Each row of a before or after table is a point. One or more steps were done to the points. Then noise was added and the rows were shuffled. The steps act on columns, c1 being the first. Name the steps. A step turns or swaps two columns, mirrors them in a line or flattens them onto one, adds a multiple of one to another, or multiplies or shifts one. Angles are multiples of 10 degrees, from the lower column toward the higher: turns from -170 to 170, lines from 10 to 170 but not 90. Use the fewest steps. Two steps may share a column if one is a turn and the other turns, adds or multiplies; they go together, in the order done. Otherwise the lowest column goes first.

Before (9 x 3)
28, 4, -40
-19, 21, -60
39, 10, -26
-9, -35, 11
-11, -38, 8
-8, -9, 3
30, -8, -30
2, 37, 13
15, -16, 17
After (9 x 3)
-18, -27, -9
46, 24, 42
7, -16, -10
3, -50, -17
-9, 49, -13
-1, 10, 50
3, -47, -11
-23, 10, 44
-10, -9, 42
Steps: turn c1 and c3 by 150 degrees; multiply c2 by 1.3

Before (12 x 8)
42, 16, 6, 0, -17, 29, -30, 19
54, -7, -1, 27, -27, 51, -39, 0
14, -18, -19, 39, 24, -5, 3, -18
3, -5, 2, -3, 27, 3, -7, 1
3, 44, -46, -20, -24, 36, -4, -19
39, 49, -7, -18, -38, 23, -49, -35
-15, 5, -19, 18, 20, -7, 7, 19
5, 58, -33, 7, -34, 13, -37, -6
-26, -21, -33, -12, 32, -5, -13, -16
19, 4, 24, 13, -16, 44, -17, -24
33, -29, 16, 23, -60, 31, -17, -3
18, 1, -14, -12, 26, -14, 11, -2
After (12 x 8)
13, 21, -19, 42, 25, -15, 1, -20
19, 3, -13, -13, 28, -2, 3, -6
35, 20, 17, 26, -60, -9, 1, -4
4, -59, -35, 7, -37, 25, -3, -5
41, -25, 7, 1, -22, -14, -1, 21
-26, 24, -34, -12, 33, -22, 0, -15
37, -56, -7, -20, -36, 15, -1, -36
1, -54, -48, -20, -26, -7, -1, -22
3, 0, 1, -6, 29, -18, -1, 0
-17, -3, -19, 15, 17, 0, 3, 17
20, -18, 24, 15, -15, -33, 2, -23
55, -7, 0, 28, -27, -36, -2, -1
Steps: turn c2 and c6 by 160 degrees; add -0.5 times c5 to c6; multiply c7 by 0

Before (14 x 12)
-29, -19, -5, 1, 13, 18, 3, 18, 3, 24, -22, 3
-36, 22, 11, -20, -2, 12, 10, -4, 6, -7, -14, -34
9, 8, -21, -16, 20, 4, -17, 23, 43, 4, 0, 7
32, 48, 17, 4, -27, -43, -16, -32, -17, 1, -57, -17
25, 17, 1, 20, -45, -16, -16, -1, -4, -14, -21, -32
-22, -4, 5, -7, 10, -9, 17, 11, -9, 12, 28, -7
-35, -13, 17, -18, -18, -1, -22, 8, 12, 7, -1, -3
-21, 12, 23, -35, -15, 12, 12, 30, -5, 10, -2, 10
-33, -7, 4, -25, 16, -15, -8, 41, -9, -11, -12, -13
34, 24, 36, 24, -21, -25, -31, -46, -7, -38, -30, -7
-15, -7, -38, -27, 9, -8, -39, -1, 21, 20, 16, 6
-3, -19, 34, -32, -15, -15, 29, -1, 1, -2, -26, -30
7, 34, 4, 12, -46, -48, 14, -30, 4, -33, -54, 3
-12, -9, -14, -38, -5, 18, 13, 9, -21, -12, -17, -1
After (14 x 12)
35, 38, 17, 4, -27, -42, -17, -31, 3, -2, -4, -61
-34, 26, 9, -19, -2, 12, 9, -4, -15, 12, 27, -25
-36, -8, 17, -17, -21, 0, -20, 8, -6, 9, -1, 0
24, 16, -1, 20, -47, -18, -15, -2, 10, 4, 26, -30
-3, -19, 34, -33, -16, -15, 28, -1, -1, 10, 18, -35
-25, 4, -38, -25, 8, -9, -41, 0, 10, 14, -14, 20
0, -21, -14, -39, -4, 18, 12, 10, -25, -11, 4, -15
2, 36, 5, 11, -47, -50, 13, -30, 7, -37, 3, -51
-15, -9, 4, -6, 11, -10, 18, 12, -19, 21, 6, 26
-27, -17, -6, 1, 13, 18, 4, 16, -14, 13, -25, -18
-13, 28, -21, -18, 18, 5, -18, 23, 41, 1, -8, 3
-25, -11, 4, -26, 17, -14, -8, 40, -26, -4, 14, -14
35, 19, 36, 23, -22, -27, -30, -44, 11, -31, 22, -31
-16, 10, 23, -36, -13, 15, 13, 29, -16, 2, -12, 1
Steps: add 0.5 times c9 to c2; turn c1 and c9 by 30 degrees; turn c11 and c12 by 70 degrees; turn c10 and c11 by -40 degrees
